Each row is a point. The ring and each string are closed loops that go straight from each point to the next, and from the last back to the first. Before rounding, they use only three directions, however many columns there are. Count how often each string passes through the ring. Passing back the other way cancels.

Ring (7 x 3)
[[ 48  53 -27]
 [  8  70 -37]
 [-39  50 -25]
 [-54   3  -3]
 [-17 -37  19]
 [ 36 -25  20]
 [ 59   9   2]]
String (21 x 3)
[[-41  53 -74]
 [-17  36 -54]
 [ -5  28 -20]
 [-19  61   1]
 [-29  85  -7]
 [-34  95 -38]
 [-25  66 -68]
 [-10  33 -50]
 [-11  35 -22]
 [-15  42   4]
 [-10  28 -15]
 [-28  47  20]
 [-58  61  11]
 [-66  49 -32]
 [-63  36 -60]
 [-29  21 -48]
 [-22  27 -11]
 [-44  44   9]
 [-47  50   7]
 [-49  59  12]
 [-56  66 -29]]
Times through: 3
String (14 x 3)
[[-23  25  29]
 [-23   9 -12]
 [-36  -3 -27]
 [-75 -21 -22]
 [-81  -9  25]
 [-54  11  41]
 [-20  19  20]
 [-54  23  26]
 [-76  25 -11]
 [-77  29 -36]
 [-72  35 -32]
 [-78  46   4]
 [-42  35  22]
 [-17  25  19]]
Times through: 1

Ring (9 x 9)
[[ 50   4  -9  -8  -2  25   4  -1 -28]
 [ 35  40  -3   2  -9  33 -13 -11 -29]
 [ -1  65   6  14 -17  33 -28 -20 -21]
 [-27  61  17  19 -21  24 -28 -22 -10]
 [-41  28  27  16 -19   6 -15 -17   3]
 [-33 -11  21   6 -13  -4   4  -7   7]
 [-13 -41   4  -5  -6  -5  20   5   3]
 [ 21 -53 -13 -15   1   3  29  13  -9]
 [ 45 -35 -15 -16   2  13  22   9 -20]]
String (28 x 9)
[[ 55 -77  -6 -24   8  -3  41  17 -13]
 [ 43 -44  13 -14   2   0  23   4 -12]
 [ 29 -21  12  -7  -3   6  12  -1 -12]
 [ 20 -18 -17  -9  -4  16  14   6 -16]
 [ 16 -15 -25  -8  -4  19  13   7 -17]
 [ 17  -8   2  -4  -6  12   7  -2 -13]
 [ 40 -24  32  -7  -2   0  12  -6 -11]
 [ 54 -53  -1 -19   5   4  29  10 -16]
 [ 57 -69 -26 -26   8   7  39  20 -19]
 [ 40 -61 -46 -24   5  15  37  24 -20]
 [ 22 -37 -37 -15  -1  17  25  16 -17]
 [ 16 -17  -2  -6  -5  10  11   1 -12]
 [ 27 -29  31  -6  -3  -4  14  -5  -6]
 [ 17 -24   8  -6  -4   5  14   0  -9]
 [  4 -16 -27  -7  -6  18  13   8 -14]
 [  9 -60 -49 -18   1  11  35  24 -11]
 [ 12 -83 -38 -22   3   0  45  26  -5]
 [ 18 -85   6 -18   3 -16  42  15   3]
 [ 14 -58  15 -11  -1 -10  28   6   0]
 [ 12 -15  31  -1  -6  -1   7  -8  -4]
 [  4 -28 -16  -8  -5  10  17   8  -9]
 [  7 -16  -1  -4  -6   9  11   1  -9]
 [ 17 -27  34  -3  -4  -6  12  -6  -3]
 [ 24 -71   8 -16   2 -10  35  11  -2]
 [ 29 -95 -24 -26   7  -7  50  26  -5]
 [ 26 -84 -50 -26   6   6  47  30 -12]
 [ 20 -52 -42 -18   1  13  31  20 -15]
 [ 39 -78 -43 -26   7   8  44  27 -15]]
Times through: 0

Ring (6 x 14)
[[ 49  36  28  17 -30  17 -25 -10  -9  17 -23 -36  47  13]
 [  6  50  28  13 -33  13 -12   2  -4  20  -7 -25  12  38]
 [-54  22  12   4 -18  -2  -7   4   4  11  20  19 -32  42]
 [-68 -27  -5  -1   3 -14 -16 -10   6  -3  30  56 -37  15]
 [-12 -35  -5   6   2  -7 -30 -22   2  -5   9  36   5 -10]
 [ 42   1  13  14 -16   9 -32 -20  -5   6 -16 -10  44  -7]]
String (21 x 14)
[[ -6  -7 -19  13 -17   1 -29 -17  20   0  14  25 -13   5]
 [  0  -1  13   9 -11   2 -23 -13  -4   6  -1   8  15   7]
 [ 21   1  37   7  -8   4 -23 -13 -24   9 -19 -11  49   1]
 [ 65  11  47  13 -14  13 -29 -18 -31  13 -39 -38  84  -8]
 [ 77  30  59  15 -22  18 -26 -13 -36  19 -47 -56  95   0]
 [ 46  33  48  13 -23  14 -21  -8 -26  18 -31 -40  63  13]
 [  0  14  20   9 -17   4 -19  -8  -6  10  -3  -2  16  17]
 [  6  23  32   9 -19   7 -17  -5 -14  14 -10 -13  26  21]
 [ 22  59  59  11 -30  15  -9   5 -28  26 -25 -48  46  38]
 [  5  71  42  13 -39  16  -6  10 -10  26 -11 -40  14  52]
 [-22  53  10  13 -37  10  -9   6  12  18  11  -8 -23  50]
 [-34  28 -15  13 -30   4 -15  -1  26   9  24  18 -42  38]
 [-66  28   4   5 -22  -2  -5   7  12  11  28  24 -49  50]
 [-87  14  28  -5  -6 -10   2   9 -10  11  25  31 -38  48]
 [-61   0  34  -4   0 -10  -6   1 -19   8  12  25 -10  30]
 [-43  -4  16   1  -5  -6 -14  -5  -6   5  13  26 -10  21]
 [-21   0  -4   9 -15   0 -21 -10  11   3  14  23 -14  15]
 [-45 -21  25  -3   6 -11 -15  -9 -17   2   9  31   2  11]
 [-53 -45   9  -4  15 -17 -20 -16 -11  -6  17  53  -7  -2]
 [-39 -58  -8   0  15 -16 -29 -24  -1 -11  18  59  -6 -15]
 [-13 -46 -26   8   1  -8 -36 -27  17 -10  17  50  -8 -17]]
Times through: 1

Ring (8 x 14)
[[ 36  36 -23  -7   0  -2 -24  -5  25  56  -6  14 -12 -16]
 [-10  60 -14   3   5 -30 -29 -12  30  37  23  31  18   2]
 [-41  52 -10  11   7 -39 -24 -12  23  13  36  33  33  15]
 [-56  16 -10  15   7 -32 -10  -6   6 -15  36  21  33  24]
 [-34 -26  -2  11   2  -8   4   6  -9 -25  21  -7  18  19]
 [ 21 -50   9  -1  -5  21  11  18 -14  -8  -3 -37  -8   0]
 [ 53 -40   1  -8  -7  30   5  17  -6  20 -18 -36 -24 -15]
 [ 58   6 -21 -11  -4  17 -14   4  15  52 -21  -6 -27 -22]]
String (15 x 14)
[[ 46  -7  24  -8  -6  13  -4  14   6  25   1 -34  -5 -13]
 [ 23  -6   8  -3  -3   5  -5   9   5  17   5 -18  -1  -5]
 [ 23 -27 -33  -2  -2  18  -1   5  -2  18 -17  -5 -22  -6]
 [ 28 -59 -39  -1  -4  32  10  11 -15   6 -28 -16 -33  -5]
 [ 28 -75   8  -1  -7  32  20  23 -23 -16 -11 -49 -16  -1]
 [ 27 -65  56  -2  -8  23  21  30 -22 -26  12 -72   6   2]
 [ 17 -30  27  -1  -4  10   6  17  -7  -5  11 -38   5   1]
 [ 10 -15 -10   1  -1   6  -3   6   0  10   1  -9  -4   0]
 [ 21 -14  16  -2  -3   6  -1  12   1   9   7 -26   2  -3]
 [ 47 -22  45  -8  -7  16   3  21  -1  12   7 -52   0 -11]
 [ 21  -6 -10  -2  -2   6  -7   5   6  21  -2  -7  -7  -5]
 [ 16  -5 -43   0   0   8 -10  -2   7  29 -14  13 -19  -5]
 [ 66 -12 -69 -12  -4  33 -12  -1  11  63 -48  11 -54 -27]
 [ 95  -8 -28 -19  -8  38 -12   8  14  70 -43 -17 -50 -36]
 [ 90 -12   4 -18  -9  33  -7  15  10  55 -27 -35 -35 -31]]
Times through: 2

Ring (7 x 14)
[[ 50   8   6 -28  33 -14   1  -2 -20  -1  31   7  -1   6]
 [  1  40   5 -14   2  11 -19  -1   2 -21  44 -12  -9 -12]
 [-45  31  -8  -8 -26  26 -21  -7  16 -23  24  -2  -5 -11]
 [-73 -18 -16  -6 -44  26  -8 -17  19 -11 -16  30  10   3]
 [-57 -51 -10  -9 -34  14   4 -20   9   1 -30  47  19  13]
 [ -3 -62  -2 -21   0  -9  15 -16 -11  13 -25  51  21  22]
 [ 44 -25   2 -31  30 -19  12  -7 -23   9   6  29   9  17]]
String (16 x 14)
[[  1   9  -4 -20   3   4  -5  -6  -3  -8  18  10   0   2]
 [ -3  -2  31  -2  -4   6 -19  -5   1 -15  36   2   3 -11]
 [ -5  16  43   5  -6  11 -30  -1   5 -24  56 -14  -2 -22]
 [ -4  55  21  -4  -3  17 -33   3   7 -30  64 -28 -13 -25]
 [  6  81 -31 -30   9  15 -16   2   2 -24  45 -22 -21  -9]
 [  5  40 -28 -30   8   7  -4  -4  -3 -11  21   2  -9   3]
 [ -1   3   0 -17   1   4  -6  -7  -3  -8  18  12   2   1]
 [ 10 -10  31  -6   5  -1 -13  -5  -5 -10  33   7   5  -6]
 [ 59   1  40 -15  36 -17 -10   1 -21  -6  52  -3   1  -5]
 [ 95  18  -2 -45  64 -30  11   2 -36   6  36   5  -4  14]
 [ 89   4  -8 -46  60 -31  16  -1 -36  11  23  15   0  20]
 [ 76 -25  31 -26  48 -30   6  -2 -31   7  32  16   8  10]
 [ 26 -27  33 -11  15 -11  -5  -6 -13  -2  26  16  10   1]
 [ 20 -11  13 -18  13  -6  -3  -6 -11  -3  20  15   5   4]
 [ 25  19 -23 -35  21  -5   5  -5 -13  -2  14  12  -3  11]
 [ 36  50 -40 -45  30  -4   5  -1 -14  -5  22   1 -12  11]]
Times through: 1
String (11 x 14)
[[ -4 -37   1 -18  -1  -3   6 -13  -7   4  -7  35  14  13]
 [  4 -39  21 -11   2  -5  -1 -10  -8   1   7  28  14   6]
 [ 20 -11 -12 -29  16  -8   9  -8 -14   4   3  26   6  15]
 [ 58  13 -34 -49  43 -19  19  -4 -27   9   6  21  -2  23]
 [ 91  -3   7 -40  60 -32  13   0 -36  10  29  14   2  16]
 [ 71 -40  41 -20  43 -30   5  -4 -30   9  28  21  13   9]
 [ 16 -42  26 -12  10 -10   0  -9 -12   3  10  28  14   7]
 [ 10 -75  38  -6   4 -14   4 -13 -13   9  -2  42  24  11]
 [ -8 -93  10 -15  -4 -12  19 -20 -12  19 -36  64  30  26]
 [-24 -88 -21 -25 -12  -7  27 -24  -9  22 -57  74  29  35]
 [-12 -33 -27 -28  -4  -1  15 -15  -6   8 -25  44  13  23]]
Times through: 0

Ring (7 x 14)
[[ 92  -3 -28 -15  -4 -43  27   0  13 -34 -13   9 -52  -8]
 [ 90  29 -23 -15  -4 -42  22   3  25 -38 -14  18 -24  -9]
 [  7  45  -1  -4   9   4  -9  -2  15 -31  11  15  41   5]
 [-58  28   6   6  18  39 -28  -7  -7 -23  33   5  71  18]
 [-82 -11   7  10  24  54 -30 -12 -25 -16  42  -9  53  23]
 [-42 -32   2   5  20  34 -16 -13 -21 -17  30 -14   9  17]
 [ 23 -32 -11  -5  10  -2   6  -8  -7 -23   9  -8 -32   5]]
String (27 x 14)
[[ 59 -48 -17 -10   5 -20  20  -8  -4 -24  -2 -11 -70   0]
 [ 19 -40  13  -5  16   6   1 -13   6 -21   8 -17 -41   6]
 [  2 -22  10  -3  16  13  -6 -11   3 -22  13 -11 -14   8]
 [-18 -35  30   0  24  29 -15 -16   6 -18  18 -21 -15  12]
 [-39 -54  15   4  24  37 -15 -17 -17 -14  28 -25 -14  17]
 [-67 -61  19   8  28  53 -23 -19 -26 -10  37 -29  -2  22]
 [-53 -32  41   4  30  49 -28 -18   3 -15  29 -24  10  18]
 [-13  -5   8   0  16  20 -12  -9   1 -23  18  -5  12  11]
 [-22 -10 -22   2  10  17  -6  -6 -25 -22  25   1  18  13]
 [-39 -19 -32   6  10  24  -8  -6 -40 -20  33   0  24  17]
 [-88 -43   4  12  26  59 -28 -16 -39 -11  46 -20  31  26]
 [-79 -43 -15  11  20  49 -21 -13 -48 -12  45 -14  27  25]
 [-21 -14 -24   2  10  16  -5  -6 -27 -22  25   0  14  13]
 [-10 -14 -39   1   5   7   2  -4 -33 -23  23   5  10  12]
 [-26 -37 -20   3  13  21  -5 -10 -32 -18  27  -9  -3  15]
 [  6 -12 -33  -1   5   0   5  -4 -23 -25  17   4  -1   8]
 [ 10  -2 -20  -3   7   0   1  -4 -10 -26  14   4   3   7]
 [ 27 -21 -39  -4   2 -11  13  -3 -22 -26  11   3 -22   5]
 [ 54 -51 -27  -9   4 -20  21  -7 -13 -24   1  -9 -67   1]
 [ 58 -41  -9 -10   7 -19  17  -9   4 -25  -3 -10 -65  -1]
 [ 42 -29  19  -9  14  -5   5 -12  21 -24  -1 -14 -48   1]
 [ 63 -27  -2 -11   7 -20  15  -8  14 -27  -6  -7 -57  -2]
 [ 95 -35 -17 -16   1 -40  29  -5  13 -30 -15  -5 -83  -8]
 [ 93 -24 -46 -14  -7 -46  34   0  -5 -32 -11   7 -68  -7]
 [ 47  -4 -41  -7  -2 -23  17   0 -12 -30   3  11 -20   1]
 [ 47  -7 -39  -7  -1 -23  17  -1 -12 -29   3   9 -24   1]
 [ 66 -24 -48 -10  -4 -33  27  -1 -15 -29  -2   6 -49  -2]]
Times through: 1

Ring (10 x 14)
[[-17   8 -14  -4   7  -8 -15 -10   6   8  -1  17  20  14]
 [ -4  -9   6  38  20  11 -36  16  -6  11  19  12  27  16]
 [ 15 -16  17  60  30  26 -42  36 -16  16  28   9  24  19]
 [ 29 -18  20  65  35  35 -40  45 -21  20  29   8  19  21]
 [ 40 -16  16  44  33  39 -18  39 -22  25  18   7   4  18]
 [ 30 -10   5   6  19  30   7  13 -12  25   2   9  -8  10]
 [ 16  -3  -6 -23   8  17  22  -8  -3  22 -10  12 -12   5]
 [ -2   9 -21 -50  -2  -1  31 -28   8  17 -22  16 -11   4]
 [-13  18 -28 -52  -4 -12  23 -32  12  12 -24  19  -3   8]
 [-18  18 -26 -37  -1 -15   8 -25  11   9 -17  19   8  11]]
String (32 x 14)
[[  6  23 -32 -66  -2  -5  41 -29   8  19 -34  18 -18   9]
 [-16  11 -28 -72 -13 -10  42 -48  16  14 -30  17 -14  -2]
 [-22  -1 -16 -48 -10  -5  26 -42  15  11 -15  15  -4  -4]
 [-12   0 -13 -28  -1  -1  12 -24   8  13  -9  15   2   3]
 [  7  13 -16 -15  12   2   2  -2  -1  16 -10  16   4  17]
 [  2  38 -38 -42   8 -17  10 -11   6  14 -29  22   4  25]
 [ -2  17 -21 -20   9  -6   1  -8   3  13 -13  18   8  17]
 [ -4  35 -34 -28  10 -18  -3  -6   5  11 -21  22  13  26]
 [-23  35 -37 -30   4 -29 -10 -17  12   5 -20  24  21  24]
 [-30   1 -12 -12  -1 -10 -10 -23  11   5   0  16  19   6]
 [-16  -9  -2   0   5   4  -9 -13   5  10   6  13  14   4]
 [  3   0  -4   8  15   9 -12   5  -3  15   4  13  12  14]
 [ 10  11  -7  30  26   5 -34  26  -9  13   8  16  24  28]
 [  0  -2   4  50  26   9 -48  28  -9  10  22  13  34  24]
 [ 12  -4  11  74  37  17 -62  47 -17  12  31  12  39  30]
 [ 23  -6  14  77  40  24 -60  54 -21  15  31  11  34  31]
 [ 18 -21  24  84  37  31 -59  50 -21  15  39   8  33  23]
 [  9 -29  25  64  27  31 -42  30 -14  15  35   6  24  12]
 [  4 -22  14  32  17  23 -21  12  -8  15  21   8  14   7]
 [ 25 -34  31  75  34  43 -42  43 -22  20  39   4  20  14]
 [  3 -23  14  24  14  23 -13   6  -6  16  18   8  10   4]
 [ 23  -6   5  26  24  23 -16  24 -13  20  11  11   8  17]
 [ 48  -4  10  47  39  36 -23  50 -25  26  15   9   6  27]
 [ 64  -9  16  56  45  48 -22  61 -32  31  18   7   0  28]
 [ 44 -21  19  37  31  45  -7  35 -22  28  16   6  -4  14]
 [ 22 -23  14  14  17  34   4  10 -11  23  11   6  -5   3]
 [ 33 -18  10   5  18  37  14  11 -13  27   4   7 -14   5]
 [  1 -19   5  -6   5  19   9 -12   0  17   4   9  -2  -2]
 [  9  -5  -2  -4  11  15   4  -1  -3  18   0  12   0   8]
 [ -7 -16   1 -12   2  13   9 -18   3  15   2  10   0  -2]
 [  8   0  -8 -15   9  11  10  -6  -1  18  -6  13  -3   9]
 [ 16  17 -23 -43   6   4  29 -13   1  21 -24  16 -14  13]]
Times through: 4
String (25 x 14)
[[ 54 -17  18  41  36  47  -9  44 -26  30  15   6  -6  18]
 [ 14 -22  14  22  17  29  -7  11 -10  20  15   7   3   5]
 [ 11  -9   4  15  17  19  -9  10  -7  18   8  11   7  11]
 [ 49  -8  15  63  43  39 -35  59 -28  26  22   9  12  30]
 [ 23  -2   3  29  26  21 -20  27 -13  19  10  12  11  21]
 [ -2 -25  16  33  15  22 -22   8  -6  14  22   8  16   5]
 [ -4 -29  24  64  23  24 -47  24 -10  11  37   7  31  10]
 [  8  -5  10  66  33  15 -57  41 -14  12  28  12  36  27]
 [  9   4  -3  29  24   9 -30  22  -8  14  10  14  21  23]
 [ -3  -8   0   7  11  10 -10  -2  -1  14   6  12  11   8]
 [-26 -17   4   6   1   4 -14 -18   7   7  12  11  18  -1]
 [-22 -13   1   7   4   3 -16 -13   6   8  11  12  19   3]
 [-26 -13   2  14   5   1 -23 -11   6   6  14  13  24   4]
 [-17  -4   2  39  17   1 -45  12  -1   6  20  14  36  18]
 [  7   0   3  48  28  11 -45  31 -11  12  19  14  31  26]
 [ 13   0  -1  19  21  14 -17  17  -8  17   7  13  12  19]
 [  0 -19  11  30  16  19 -22   9  -6  14  19   9  16   8]
 [ -1 -26  16  32  14  23 -20   7  -6  14  22   8  14   4]
 [ 50 -27  33  95  49  52 -52  71 -34  25  41   4  20  26]
 [ 60  -9  18  70  48  46 -36  68 -33  29  24   7  10  32]
 [ 42  -1   5  35  34  31 -18  41 -21  25  10  11   5  25]
 [  9 -17   8  13  14  23  -5   5  -6  18  10   9   4   6]
 [ 23 -26  17  22  19  36  -1  14 -13  23  15   6  -3   4]
 [ 52 -14  14  31  33  44  -2  38 -24  30  11   7  -8  17]
 [ 71  -3  10  40  44  48  -7  58 -32  35   8   8  -9  29]]
Times through: 3

Ring (9 x 14)
[[ 39  -1  -6  -2   3   3   1   9  15  10   5 -48  -6 -35]
 [ 47 -10  -5   5   4   1   2  10  25   7   4 -60 -11 -42]
 [ 37 -14  -4   9   0   4   0   8  24   2   0 -50 -10 -32]
 [ 10 -10  -3  13  -8  10  -4   3  10  -7  -5 -16  -4  -4]
 [-12  -2  -2  11 -14  16  -6   0  -5 -11  -9  13   3  20]
 [-26   6  -3   8 -17  19  -7  -2 -17 -11  -9  32   9  33]
 [-29  15  -4  -1 -16  19  -8   0 -24  -6  -6  36  12  33]
 [-17  15  -5  -5 -12  16  -6   2 -20  -1  -3  22  10  20]
 [ 10  10  -6  -6  -4   9  -3   6  -5   6   2 -11   3  -7]]
String (26 x 14)
[[-22   8  -5   0 -14  17  -9   2 -16  -8  -5  23   8  22]
 [-42  14  -7  -5 -18  22 -13   1 -29 -11  -5  45  14  38]
 [-49  24  -5  -7 -20  23 -11  -2 -39  -8  -6  61  19  50]
 [-11  18  -3  -1 -12  14  -2   0 -20   2  -5  23  10  22]
 [ -1  17  -3  -3  -9  12   0   2 -15   6  -2  10   8  12]
 [  8  18  -4  -6  -6  10   1   3 -12   9   0   0   6   2]
 [ 22   8  -4   0  -3   7   2   5   0   9   0 -19   0 -11]
 [  7   5  -6  -2  -5  10  -4   6  -2   2   0 -10   2  -5]
 [ -1   6  -9  -8  -5  12  -9   8  -6   0   3  -8   3  -6]
 [ 39   3  -8  -9   5   2  -1  12  12  13   8 -51  -5 -40]
 [ 25   0  -9  -7   2   6  -5  11  10   6   7 -39  -4 -31]
 [ 48  -6  -7  -3   6   1   0  12  23  11   8 -64 -10 -49]
 [ 81 -13  -2  10  10  -7  12  10  40  18   5 -91 -18 -64]
 [ 48  -8  -3   9   2   1   5   7  23   9   1 -54 -10 -36]
 [ 33  -7  -4   7  -1   5   1   6  16   4   0 -39  -7 -24]
 [ 55 -14  -1  14   3   0   7   7  30   8  -1 -62 -13 -40]
 [ 22  -7  -4   8  -4   7  -1   5  12   0  -2 -29  -5 -16]
 [ -3  -8  -7   3  -7  13 -11   7   4 -10  -1 -10  -1  -4]
 [  6 -18  -5  13  -8  12  -8   5  15 -12  -5 -20  -6  -7]
 [ -9  -7  -5   7 -11  15 -10   4   0 -12  -5   1   1   7]
 [  1  -2  -4   7  -9  12  -5   3   1  -5  -4  -4   1   4]
 [ -2  -1  -4   7 -10  13  -5   2  -2  -6  -5   1   2   7]
 [-30   2  -5   4 -16  20 -12   1 -14 -15  -7  28   8  28]
 [-42   5  -3  10 -22  23 -11  -3 -22 -17 -12  49  11  47]
 [-28   8   1  14 -21  19  -3  -6 -20 -11 -14  43  10  45]
 [ -6   7  -1   9 -14  14  -1  -1 -10  -3  -9  16   5  21]]
Times through: 3
String (29 x 14)
[[-50  21  -4  -2 -22  24 -11  -3 -37 -11  -9  63  18  54]
 [-56  20  -8  -9 -20  25 -16   0 -38 -13  -5  61  19  49]
 [-15   7  -7  -2 -11  16  -9   4 -12  -5  -2  12   6  12]
 [  3   6  -4   1  -8  11  -3   3  -5   0  -2  -1   3   4]
 [ 14   5  -3   3  -6   9   0   3   0   4  -2 -11   1  -3]
 [ 25  12  -3   0  -4   6   5   4  -2  12   0 -17   1  -9]
 [ 18  14  -6  -8  -2   7   0   6  -5  11   3 -16   3 -12]
 [ 11  13  -9 -14  -1   9  -5   9  -6   8   7 -17   3 -15]
 [ 18   8  -9 -12   1   7  -5  10   0   8   7 -27   0 -23]
 [  1   4 -10 -10  -3  12 -10   9  -3   0   5 -13   2 -12]
 [  9   1  -5   1  -6  10  -4   5   1   0  -1 -13   0  -6]
 [  9   0  -5   2  -6  10  -4   5   2  -1  -1 -14   0  -6]
 [ 28  -3  -5   3  -1   6   0   7  12   5   1 -35  -5 -23]
 [ 68 -10  -1  12   6  -4  10   8  32  14   1 -73 -14 -49]
 [ 81 -19  -2  12  10  -7  10  11  44  15   4 -95 -20 -67]
 [ 54 -20  -6   8   6   0   0  12  35   4   4 -75 -16 -53]
 [ 14 -11  -8   3  -3   9  -8   9  13  -5   2 -31  -5 -21]
 [  8  -2  -5   4  -6  10  -4   5   3  -2  -2 -14  -1  -5]
 [ 36  -7  -1  13  -3   4   5   4  17   4  -3 -37  -7 -20]
 [ 39 -14   0  19  -3   4   5   3  24   1  -5 -42 -10 -22]
 [  8 -14  -3  16  -9  11  -5   3  12 -10  -7 -15  -5  -2]
 [-16  -7  -5   9 -13  16 -10   2  -2 -14  -7   9   2  14]
 [-25  -6  -4  12 -17  19 -11   0  -7 -17 -10  22   4  26]
 [-28   1  -6   3 -15  19 -12   2 -13 -14  -6  24   7  24]
 [-11   2  -5   4 -12  15  -8   3  -7  -7  -5  10   4  13]
 [  3   1  -2   9 -10  12  -1   1  -2  -3  -6   0   2   8]
 [ -3   5   1  13 -14  13   1  -3  -7  -3 -10  14   4  22]
 [  2   5  -1  10 -12  12   1  -1  -5  -1  -8   6   3  14]
 [-28  15  -1   6 -19  19  -4  -4 -25  -7 -10  43  12  41]]
Times through: 4
